Each row is a point. Each copy is the shape, with its points in the same order, turned, moved and blurred by noise. Some copies are also mirrored. Which?

Shape (7 x 3):
88; -455; -194
95; -223; 230
-138; 118; 191
164; -119; 97
191; -136; 180
-38; 99; -226
-254; 111; -127
Copy 1, 7 rows:
-262; -485; -198
-163; -142; 169
-113; 200; -40
-28; -152; 50
-28; -144; 136
26; -34; -353
-121; 143; -372
Copy 1 is: only turned
Copy 2 (7 x 3):
6; -182; -498
79; -335; -40
-49; -31; 221
166; -182; -65
199; -263; -37
41; 237; -105
-160; 220; 14
Copy 2 is: only turned
Copy 3:
212; -440; -199
270; -20; 92
-137; 122; 95
181; 10; -100
282; 42; -59
-159; -56; -286
-335; -86; -76
Copy 3 is: only turned

Shape, 7 rows:
189; 225; 31
-45; -176; -12
-36; -166; -29
-56; -151; 325
-75; -88; -1
56; 595; -53
64; -98; -48
Copy 1:
241; -29; 113
-179; -114; -24
-176; -115; -84
-262; -78; 304
-183; -39; -51
487; 288; -1
-47; -94; -49
Copy 1 is: only turned
Copy 2, 7 rows:
-163; 238; -217
-140; -196; -35
-122; -179; -35
-470; -185; -112
-173; -122; 7
-156; 587; -9
-96; -92; -110
Copy 2 is: mirrored

Shape, 10 rows:
-14; 30; -47; 295
-135; 206; -175; -179
47; 53; 734; -64
-156; 162; -1; -70
-69; -71; -144; -95
-41; 144; -182; -158
-41; 13; -129; -94
322; 138; -24; -309
-15; 81; -87; -106
-208; 27; -190; 217
Copy 1, 10 rows:
-33; -108; 259; 93
31; 192; 187; -277
451; 139; -268; 486
15; 188; 126; -86
-138; -27; 24; -160
-9; 117; 165; -277
-35; -13; 37; -184
340; -59; -49; -369
30; 11; 102; -194
-265; -10; 287; 8
Copy 1 is: mirrored
Copy 2 (10 x 4):
-88; 37; -74; 294
-115; 406; -15; -90
319; -143; 613; 9
-103; 259; 112; -20
-78; 138; -131; -105
-40; 362; -88; -73
-46; 196; -92; -68
380; 334; -73; -121
-1; 251; -53; -32
-287; 115; -116; 176
Copy 2 is: only turned

Shape:
-18; -24; 59; 200
-131; 48; -54; 156
78; -30; 128; -427
-46; -232; 129; -295
-33; 186; 46; 199
28; 292; 273; 234
331; -267; -259; -216
3; 84; -192; 8
Copy 1, 8 rows:
41; -120; 112; 46
-79; -167; 47; -22
-3; 469; -62; -137
-75; 347; -85; 106
21; -165; 203; -171
107; -105; 456; -205
336; 188; -434; 27
-12; -83; -112; -162
Copy 1 is: mirrored
Copy 2, 8 rows:
-136; -102; -76; 58
-152; 6; -107; -87
399; -97; 213; -158
387; -161; -48; -91
-220; 50; 41; 11
-217; 110; 184; 221
137; -538; 74; -380
-116; -78; 12; -269
Copy 2 is: mirrored

Shape, 10 rows:
-59; -232; 142; 99; 94; 94
-21; -16; -35; 11; 154; 284
-182; 262; 1; 109; 255; 41
-197; 153; 140; 167; 143; 154
-228; 261; 215; -62; -178; -160
330; -174; -267; 350; 158; -37
-234; 19; -73; 28; -127; -240
-124; -201; -265; 259; 142; 319
312; -205; -12; -138; -188; -34
241; 317; 198; -22; -288; 181
Copy 1 (10 x 6):
-22; -163; 230; -124; 88; 145
94; 53; 24; 26; 233; 92
153; 265; 67; -253; 123; -120
109; 229; 248; -182; 185; -37
-129; 55; 305; -190; 37; -432
246; -79; -45; 48; -372; 284
-266; 63; 112; -204; -153; -216
-54; 192; 10; 70; 87; 385
-58; -420; 55; 190; -112; -125
187; -9; 327; 301; 53; -404
Copy 1 is: mirrored
Copy 2:
128; 52; -8; -199; -208; 171
150; 44; -158; -33; 66; 130
17; 178; -66; 119; 19; -160
-8; 250; 28; -13; 9; 64
-494; 84; 296; -30; 80; -38
204; -147; -216; 263; -426; 171
-304; -99; -110; -24; -144; -109
152; 117; -403; -132; -195; 195
-27; -482; 36; -58; -167; 292
-187; -73; 282; 235; 168; 474
Copy 2 is: mirrored

Shape (14 x 8):
131; 340; -75; -86; -93; 138; -85; 154
-319; 46; -472; 182; 9; 152; -268; 211
-56; 75; -203; -122; 42; -318; -87; -57
355; 2; -55; 67; -172; -25; -114; 171
204; -84; 101; -3; -243; 214; -170; -357
-36; -411; 86; -235; 278; -118; -142; 190
135; -60; 247; -70; 76; 154; 121; -151
-155; 302; -212; 59; 99; -1; -73; 166
44; -113; -158; 78; 56; 303; -41; -271
60; -338; 25; -268; -10; 20; 197; 333
-271; 6; 409; 23; -52; 385; 127; 25
-75; -96; -320; 21; 157; 308; -291; -41
20; 218; 95; 57; 138; 165; 88; 24
-106; -152; -158; -399; -94; -253; 29; -101
Copy 1 (14 x 8):
-22; 515; 58; -104; -52; 17; -126; 25
59; 312; -485; -80; 257; 267; -398; 53
-262; 206; -254; -248; 194; 75; 145; -174
161; 320; -180; -58; -74; -354; 17; -152
302; 126; 154; 42; 23; 21; 43; -388
162; -205; -193; -356; 163; 8; 276; 263
102; 7; 178; 96; 72; -16; 229; 0
-168; 411; -170; -107; 166; 98; -201; 138
278; 171; -12; 186; 267; 173; 52; -161
112; -70; -246; -91; -269; 21; 287; 221
81; -117; 313; 153; -96; 167; -224; 147
375; 242; -227; -32; 332; 270; -116; -6
-49; 259; 156; 87; 110; 13; -66; 139
-79; 76; -249; -268; -93; 231; 352; -213
Copy 1 is: only turned
Copy 2 (14 x 8):
85; 91; -159; -115; 99; 130; 17; 261
-228; 383; -335; 278; 161; 31; -277; -130
-22; 30; -146; 26; -100; -344; -92; 24
65; -91; 73; 200; -88; 213; -60; 288
259; -255; -37; -48; -188; 289; -317; -94
-179; 230; 396; -13; -330; -172; -221; -6
178; -69; 251; -186; -127; 122; -27; -177
3; 195; -154; 8; 249; -107; -48; 13
226; 82; -87; 67; -133; 141; -112; -314
-327; 157; 251; -114; -360; 30; 129; 59
-89; -3; 300; -375; 150; 277; -162; -330
128; 355; -142; 154; -82; 136; -339; -196
138; 35; 103; -179; 180; 56; 77; -98
-197; -26; -199; -131; -422; -217; -98; -12
Copy 2 is: mirrored
Copy 3 (14 x 8):
6; 257; -25; 89; -56; 349; 181; -199
-215; 398; -23; 520; 107; 6; 164; 205
247; 191; -110; -62; 254; -5; 239; 114
316; 103; -32; 157; -110; 311; -35; -56
114; 108; 63; -78; -150; -99; -205; -309
187; 101; 166; -149; -30; 8; 48; 601
55; -151; 280; -193; -115; 61; 37; -84
-97; 240; -6; 237; 191; 193; 335; -51
27; 119; 241; 95; -191; -293; 12; -144
193; -43; -64; -106; -380; 154; 183; 419
-469; -102; 178; -147; -187; 126; 14; -114
-41; 399; 255; 281; -93; -111; 91; 86
-68; 5; 189; 18; 29; 229; 202; -81
191; 174; -233; -216; -6; -141; 237; 197
Copy 3 is: mirrored
Copy 4, 14 rows:
-162; 119; -153; 172; -251; 94; 82; 197
-451; -140; 2; 344; -192; -353; -153; -72
-44; 195; 21; -73; 0; -314; -85; 89
187; 63; 95; 214; -271; 70; 50; 6
-6; 260; -12; 14; -122; 371; -269; -282
-151; -51; 556; -226; 22; -47; 52; 2
-71; 105; 8; -151; 42; 343; 93; -145
-314; 69; -136; 191; -65; -214; 108; 127
-255; 66; -75; -56; -178; 102; -82; -398
8; -345; 258; -234; -97; 102; 39; 151
-347; -160; -80; 33; 286; 462; -17; -18
-462; 29; 118; 61; -287; -84; -108; -259
-232; 64; -144; 43; 20; 138; 221; -23
-4; 54; 92; -338; -19; -176; -283; 166
Copy 4 is: mirrored

Shape, 13 rows:
142; 93; 289; -252; 167; -276; 222; 68
310; -52; 158; 144; 308; 243; 25; -190
-91; 150; -80; 146; -232; 116; -140; 176
-93; -62; 61; -279; -246; 188; 21; 35
295; -173; 237; 152; 71; -270; 91; -13
135; -240; 362; 295; 73; 24; -73; 214
-133; 143; -59; -15; 217; 9; -230; -237
264; -98; -169; 77; 290; -21; -202; -197
190; 214; -58; 268; -174; -260; -54; 226
-248; -211; 256; 225; 169; 200; 262; -157
-180; 184; 35; 119; 33; -119; 85; 147
192; -36; 295; 52; -178; 8; -316; -75
48; 309; -23; -58; -51; -226; -5; 128
Copy 1:
-11; -196; 373; -321; 163; -155; 165; 356
298; -213; -32; -345; 141; 388; 177; 115
47; -54; -24; 194; -122; -4; -140; -50
-155; -53; 352; 100; -94; 194; 102; -31
321; -294; 207; -323; 225; -133; 152; -21
365; -485; 124; 36; 254; 72; 9; 9
-81; 49; -37; -314; 161; 217; -255; 11
270; 130; -63; -362; 304; 201; 26; -92
269; -62; -79; -3; -72; -332; -92; 42
-153; -611; -52; -183; 162; 302; 169; -85
-106; -221; -67; -50; 49; -161; -65; 129
350; -183; 353; -105; -27; 153; -191; -80
41; 33; 125; -138; -70; -227; -113; 223
Copy 1 is: mirrored
Copy 2 (13 x 8):
149; 85; 195; -245; 324; -220; 7; 274
120; -67; 43; 268; 496; 148; 76; -127
42; 38; -237; 173; -144; 241; 133; 337
32; -166; -59; -138; -16; 162; 438; 267
302; -80; 314; 158; 198; -99; -81; 127
83; -209; 256; 397; 227; 98; -20; 365
-112; 2; -139; -99; 48; 267; -91; -119
282; -163; -107; 76; 217; 210; -172; -196
332; 218; -98; 185; -122; 3; -116; 345
-317; -203; 112; 304; 185; -113; 241; -29
-100; 86; -116; 47; -42; -75; -33; 280
204; -25; 255; 88; 52; 432; 93; 196
181; 246; -145; -98; -18; 21; -20; 277
Copy 2 is: only turned
Copy 3 (13 x 8):
367; -22; -164; -457; -217; -54; 242; 125
254; -243; -126; 40; 144; 90; 322; -243
13; 233; 121; 91; -75; 236; -179; -75
-79; 13; -183; -253; -266; 336; -75; -59
351; -186; 64; -68; -318; -157; 280; -114
382; -309; 232; 59; -195; 179; 83; -31
-14; 125; -255; 175; 76; 20; 121; 147
136; -151; -288; 171; 69; -207; 14; -132
322; 288; 209; 14; -181; -139; -73; -143
-184; -371; 199; -67; 5; 121; 346; 165
97; 217; 160; -120; -34; 28; 0; 189
244; 18; -137; 186; -355; 280; 196; -132
210; 371; -47; -170; -129; -40; -11; 66
Copy 3 is: mirrored

Shape, 12 rows:
-129; -130; 148; 50; -17; 135; -136; 161; -98
-122; 77; 159; 30; 698; -561; -109; 53; 260
554; 173; -85; 2; -56; 72; 70; 245; -90
-80; 100; -227; 71; -59; 178; 218; -51; 256
-115; -22; -21; -437; -136; -41; -174; -244; -100
-65; 9; 197; -105; -94; 63; -88; -141; -122
-157; 189; -327; 66; -165; 37; 284; 76; -70
-56; 140; 109; -403; -25; 99; -1; 126; 8
20; 179; -209; -2; -131; 58; -122; 169; 545
14; -270; 60; -233; -122; -261; 156; 78; -156
-168; 186; -83; 100; 271; 121; -161; 190; -64
95; 202; 165; 112; -174; 38; -146; 123; 10
Copy 1, 12 rows:
-185; 77; 65; 99; -104; 164; 61; 171; 11
186; -170; -4; 200; 149; -23; -492; -440; 427
121; -119; -121; -319; -114; -5; -306; 365; -361
182; 348; -206; -279; 191; 121; 66; 152; 27
-127; 198; 48; -243; -314; -132; 211; -260; -82
-14; 144; 218; -70; -205; 35; 126; 6; -63
196; 345; -315; -41; 96; -111; 131; 200; -171
-217; 309; 71; -195; -150; -129; -159; 15; -71
111; 335; -375; -354; -135; 259; -218; 130; 220
-109; -103; -10; -103; -119; -371; 140; 109; 87
-31; 185; -131; 188; 69; 250; -178; -47; -137
139; 146; 47; -38; -299; 165; -139; 236; -58
Copy 1 is: only turned
Copy 2 (12 x 9):
-195; -180; 188; 12; 17; -140; 12; 125; 1
85; 675; -61; 225; 561; -214; 31; 119; -12
363; -361; 40; 184; 52; -67; 94; -94; -428
245; -103; -60; -121; -53; 272; 108; 312; 22
-178; 106; -261; -114; -370; -198; 87; 90; -184
-182; -21; -24; 32; -204; -33; 71; -45; -54
306; -226; -74; 106; -199; 36; 270; 365; 110
-46; 81; 121; 16; -256; -84; 142; 197; -347
435; 35; 67; -192; -33; 73; -267; 307; -126
16; -25; 24; -140; -68; -403; 398; -42; -60
-57; -45; 29; 313; 127; -5; -49; 379; -45
106; -110; 162; 148; -125; -37; -144; -44; -66
Copy 2 is: only turned
